Each wall is flat, endless, passes through zero and stands at right angles to its row. A trip goes straight from one point to another. Which walls does it cross, in order?

Walls:
(1): [ 41 -66]
(2): [-7 35]
(3): [-58 -65]
Trips:
[ 25 -26] to [45 24] => 3, 2
[-71 -53] to [28  9] => 3, 2
[  5 -42] to [24 37] => 3, 2, 1
[ 9 35] to [-63 -16] => 3, 2

Walls:
(1): [-31 -20  21 -11  68 -21 -34  47  -2  52   7]
(2): [-28  -4  -3   0  11  10 -10 -24 -22  48   9]
(3): [-67 -20  -9  25 -38   8  30   0  33  12 -21]
Trips:
[ 57  39  34 -13  -6  46  -3  13 -33  10 -14] to [  8 -19  82  -4  28  -3  37  -2  21  40  34] => 1, 2
[ 38   0  10  28   7  20   7  -4  29 -17 -39] to [-23 -95 -61 -33   2 -39  18 -13   5  21  14] => 3, 1, 2
[ 18 -37  70  40  11  15  23 -25  -1  66  68] to [ -1 -42 -28   0  14  85 -16 -21 -34  37 -75] => 3
[  7 -11  37  13 -48   1  13  36 -14   0  24] to [ 49 -34 -22  12  12   7  48 -24  59  26   9] => none
[-27  -4  15 -34 -17 -42 -17 -28 -28   6 -30] to [-29  -4  -4  39  19 -42  11   5  18  36 -10] => none
[ 12 -27   1 -14 -10  23  28  41 -13  35 -18] to [  0 -29 -26  13  39   6 -42  29  42 -17 -27] => 2
[ -1 -53  66  36 -22   9 -19  18 -31  12   1] to [-45 -15  -9 -15   4 -49  -2  63  14 -40  42] => 2
[  1  -9  27 -11  31 -52  11   8  52   8 -29] to [ 19 -23  36   5 -55 -14 -51 -17  35 -24 -30] => 1

Walls:
(1): [-43  14  45 -17 -25 -45 -47   2  15 -18  22 -13  10   5 -55  45  38 -19
 -26  42 -33 -17 -11   8 -24 -15  -4  41 -34 -27 -23   9  -5  32  -6   0
   8  -3 -14  -9  27  -1  19   6  28 -14 -17 -47]
(2): [-10 -44   1  56 -34  22  40   8  12 -17  -5 -26 -26 -37  46 -22 -14 -40
 -35   4 -11  15  12 -12  29  40 -27  24  45  -4   3  -9 -31  24 -41  30
  10 -12   2 -24  47  -9  -4 -49 -20  30 -36 -30]
(3): [ 34   1  33 -48 -12 -33  12  17  20   2 -10 -52  -6 -17  23 -15 -19  27
  35 -59 -26 -47 -33  16  17 -44 -17 -12  46  21 -30 -49 -16 -16  22  31
   3 -76  15  -1  15   7 -37  -2  -3   9  -5  29]
(4): [ 32  60 -43 -47  45  41  50  12  17 -12   9  13  -5 -57  35 -35 -40  16
  25 -39 -68 -45 -46 -87 -35  24 -52 -17 -30 -21   1   9 -43  22 -23   9
 -40  -3  -2  -9 -31  21  -7  13 -52  13   9  -9]
(5): [-48  18  -3  37  19 -30   4  -2 -29 -14  48  -9 -13 -56   3  24  23   9
  46  -8   7   2   8   0   4   5 -21   4  15 -13  43   8 -15  12  24  87
 -14 -55   8  40  38  22  21  12  15 -28  22  -3]
(6): [-22  80 -11 -59 -26   3 -26  29  39   5  11  14  18 -11 -36  40   5 -30
  18  19  -5  13 -21 -10 -35   3 -25  25 -21 -18  20  -2   8   0 -15 -62
  -2 -20 -36 -12   4  11   1 -48  -3  35  11  -5]
(7): [  9 -13 -23 -11  21  54 -12 -38 -22  12  22  -1 -23 -17  -8   5 -14  77
 -30 -19  42   1 -25  22  10  -8 -53  -5   0   8 -34  16   1 -58   0 -62
 -13  20 -28 -23  34  11 -55   5 -48  31   3   7]
(8): [-38 -61  10 -17  29  17  11  -2  -3  -9  -4  -8  -5 -13 -55 -12  53  -4
  21  -2  14  16  -6 -10  35 -59   8 -57   3 -18 -63  32 -21  42  -3  32
  -6 -40  -5 -57 -10  21  60  47 -11  15 -47 -38]
Trips:
[-24  13  -1 -43 -12  39 -24  29  23  55 -50  40  -8  24 -71 -12  26 -11
 -23   6 -34  27   8  -6   3 -24   8 -26 -13  -8 -15 -55 -34 -27   9  -4
   4  41 -18  12  28   9  23  27 -31  -9 -20   6] to [  3 -21  32  -7  92  11  10  -8  -1  22 -36  53  28 -23  43  -8 -42  19
 -50 -26  54   1  33  21  10 -79  11  15 -16 -22  -1  17  -6  10 -29  33
 -30  14 -55  23 -43  13 -28  14   8  17  14  35] => 1, 4, 6
[ 36   9  23  -1  17   8  -9 -50  35  24  20  54 -14  -8   1  22  21  65
 -32 -18   0 -32  32  30   4 -11  11 -21 -22  -9 -44  47 -15  19 -11  76
   0  13 -27  -2  14  13 -40 -16 -18  11 -19  -4] to [ 49 -30 -15  53 -32 -43   2  14 -27  44 -27 -43 -11 -21  22  11  27  82
  -3  26  76   5  28 -28   0 -46   0 -15  93  -2 -40 -16 -26  16   5 -10
  46  56   0   6  22  60  11  32  50 -23  55  52] => 4, 1
